Every row gives one point. To make a cloud, some directions were put in groups of two or more. Within a group, all points are equally far from the middle, so they leave a hole (a ring in 2 directions, a hollow ball in 3). The other directions are filled evenly. Then the cloud was stretched, turned, moved and blurred a little. Count the holes, and give their numbers of directions, smallest first.

Cloud, 14 rows:
[[  4  25]
 [ 35 -40]
 [ 70  21]
 [-51 -13]
 [-42 -34]
 [-14 -44]
 [ 58  25]
 [-39 -36]
 [-25  14]
 [-51 -21]
 [ 78 -13]
 [ 50  27]
 [ 37  28]
 [-41 -35]]
Holes: 1 (2)

Cloud:
[[-50  -9 -24]
 [ 25 -22 -27]
 [ 47  -4  26]
 [-49  53  16]
 [ 40  -7 -28]
 [-40  10  73]
 [ -9  -5  84]
 [ 48   0  22]
 [-34 -56  -7]
 [ -3   5  76]
 [ 20 -10 -41]
 [-37 -16 -32]
 [-48 -11 -27]
 [-79 -18  33]
 [-78 -13  43]
 [-20 -36 -25]
 [-34  77   9]
 [ 39 -29   5]
 [-46 -14 -25]
 [ 21 -30  78]]
Holes: 1 (2)

Cloud:
[[-34 -55  26]
 [-40   3  42]
 [  1 -24 -74]
 [ 26  56  32]
 [-27  -6 -63]
 [ 13 -43   8]
 [ -3  50  45]
 [ 45   0 -18]
 [ 15  58  36]
 [-21  48 -21]
 [-15  57   4]
 [ 49  22 -16]
 [ 25  76  -7]
 [ 16 -13  46]
 [ 49  18 -31]
 [ 17  75  -1]
 [ 32  54 -67]
 [-22 -50 -47]
 [-17  -6  64]
 [-15 -60  12]
 [  1 -39  38]
 [  2  14 -83]]
Holes: 1 (3)

Cloud:
[[-11  27  -4  -2]
 [ 59 -27 -25 -29]
 [ 38  28 -46 -43]
 [ 48  10 -49  30]
 [ 77  10 -43   9]
 [ 36 -41 -12 -32]
 [-19 -67  13  -5]
 [-16 -23 -39 -50]
 [ 29  11 -68 -25]
 [ 42   4  43 -55]
 [ 34  -6 -58 -41]
 [  9 -67 -68  49]
 [ 33 -29 -68 -20]
 [ 45 -42  46  25]
 [  4  15  32  24]
 [ 41   9  60  18]
 [ 28  14   5 -71]
 [ 40  37  -2 -62]
 [-24  -1 -58   1]
 [-17  11  50 -41]
 [ 28  46   5 -49]
 [  1 -71  25  21]
 [ -6 -45 -85  25]
 [ 27  30 -37 -51]
 [ 16 -77  -7  22]
 [ 45 -18 -47  57]]
Holes: 1 (4)

Cloud (29 x 4):
[[ 21 -10 -70  30]
 [ 47 -38  18 -29]
 [ 52  35  -6  23]
 [-46   5  -3  44]
 [ 15  52  39   0]
 [ 29 -46  30 -12]
 [ 60  19  -1  12]
 [-60  13 -15 -63]
 [ 14 -10 -79  22]
 [-68 -14 -22 -53]
 [ 14  39   2 -69]
 [ 52   2 -19  29]
 [ 26  57  17  22]
 [ 33 -32 -19 -77]
 [ 48 -28   3 -58]
 [ 32  -4 -35 -78]
 [ 57  13 -12  23]
 [-48 -18  19 -73]
 [-20  -6  60 -34]
 [-45 -31 -36  29]
 [-32 -50   5 -76]
 [ 17  19 -48 -74]
 [-41  18  14 -72]
 [-18   6  60 -29]
 [ 18 -52  34 -40]
 [-58  24 -27  33]
 [ 33  49 -25  39]
 [-11  33  50  14]
 [ 51  29  14 -39]]
Holes: 2 (2, 2)

Cloud:
[[ 11  10 -29  25  60  -7]
 [-25  30  24 -48  56  -5]
 [ 54 -19   0   6  60  -4]
 [ 38  -5  72  58   4  17]
 [-13  63  42 -41   2   4]
 [-36  12  37  21 -26 -58]
 [  7 -16  22   9 -83 -12]
 [ 73  16  31  17  -7 -44]
 [  1   7  33  48  -2  65]
 [ 62  20  -2 -13 -57 -57]
 [ 29  -3  52  73 -48 -25]
 [ -5  18 -30  16 -76 -45]
 [ 13 -35  41 -11 -58   2]
 [  7 -21   3  -6 -46  53]
 [ 34  59 -13  50  -1  -3]
 [  0  71  61  54  40 -11]
 [-14 -49  26  44  54  21]
 [ 25 -73  19  66  17  -5]
 [ -6   8  -4 -57  56  -7]
 [-23 -18  46  35  74  21]
 [ 45  12 -10  68 -42  -6]
 [ -7 -40  28  76  36 -19]
 [  7  73  36  44  44 -44]
 [ 11  -2  15 -33  13 -84]
 [  5  46 -30 -35 -35  -1]
 [-38  37  49 -13  19  30]
 [  8   3 -33  60  28 -22]
 [-11  31 -35  -2   1  41]
 [ 28  70  -4  28 -30 -66]
 [ 63  14  58  18  -8 -49]
 [ 13  11  32  79 -60 -34]
 [ 40 -16 -21  34  21 -70]
 [ 51 -41 -20  13   3  47]
 [ -4  63  -3  -8  65  25]
 [ 33 -39  11  41 -10  61]
 [ 12 -24  21  16 -16  73]
 [-29 -30  40   8  65  28]
 [ 27 -56 -22  66   1 -49]
 [ 30 -75   1  34  16  41]
 [ 34 -36 -36   2 -25 -92]
 [ 13  15  -8   1  82   1]
 [ 69  28   0  26 -37 -43]
 [ 30  -8  61  45 -57 -42]
 [ 22  -8  66  25  22  64]
 [-28  23  43  -7 -28  16]
 [ 19   7  -3  58 -88 -46]
 [  7  31 -21  75  -8 -11]
 [ -2   2 -40  32 -44 -85]
 [  7  76   6  10  57  23]
 [ 29 -15  51  24  32 -77]
 [ 14  -1  31  60  -7  56]
 [-45 -28   4  -1  -4  -4]
 [ 51  40  60  24  31  17]
 [ 41 -14 -18  23  12 -85]
 [  6 -36 -22  71 -18 -74]
 [-26  24  49   9  85  23]
 [ 71 -36 -16  45 -26 -29]]
Holes: 3 (2, 2, 2)

Cloud (54 x 6):
[[-40  -9 -28  37 -83  30]
 [ 20 -62 -36  11 -28  39]
 [  8 -50 -46  -5 -32   8]
 [ 73   2   3  41 -40  37]
 [ 22 -26 -45  -2 -59  -5]
 [ 34  -4 -16 -21 -34  76]
 [  8 -32  -4  42  11  80]
 [  7  45  66  36 -57  43]
 [ 14 -61  10  47  10  27]
 [-15  23   0  69 -81 -10]
 [ 10  35  19  37 -95  50]
 [ 34 -23   9  39  -4 -37]
 [ 14  48  68  21 -50  40]
 [-26 -15  25  90 -20   1]
 [ -8  26 -16 -47 -13  48]
 [  1  57  68  31 -43  43]
 [  7  21   4  90 -77  32]
 [ 56  28 -21  65 -27  59]
 [-66  36   1  10   0  35]
 [  6  77  -1  -4 -51  15]
 [ 12 -71  -6  11  -7  38]
 [ 39  -6  -1   4 -85  37]
 [-37  59 -26  18 -30  70]
 [-35 -48  17  -9 -36   9]
 [ 11  10 -45  -9  30  48]
 [-25  34 -36  57 -69  -7]
 [ -8   7  43  91 -50  23]
 [ -4  -1  42  95 -27  37]
 [ 48 -17 -17  58 -23 -28]
 [-31  38  28  49  23  65]
 [ 21  31  53  31 -77  34]
 [ 12  16 -55   1  27  49]
 [-45   4 -31 -12 -56   7]
 [-17  -3 -69  29  18  21]
 [ 35  59 -50  46   0  29]
 [-41 -10  16 -22  -7  -7]
 [-16  25   1  63  43  -2]
 [ 12 -30  28  77   7  47]
 [-65 -19  15  38 -29   6]
 [ 26 -42  50  18 -18  18]
 [ 30  -3  18  22 -88   4]
 [  1 -40  56   0 -31  34]
 [-16 -21   0  57  -4  84]
 [ 23  39   8  51  45  11]
 [-66  20   9  38   6   6]
 [ -6  91  16  37 -43  23]
 [  6  35  46  82  -7  57]
 [-16  48  47  -5  -4  -8]
 [-59   2 -28   1 -50  12]
 [-23  51 -19 -30 -40  48]
 [-23  23  33 -35   9  40]
 [ 42  46  39   7 -59  41]
 [-32  28  -3  37  17  81]
 [ -3 -20 -42 -18 -53  -3]]
Holes: 3 (2, 2, 2)
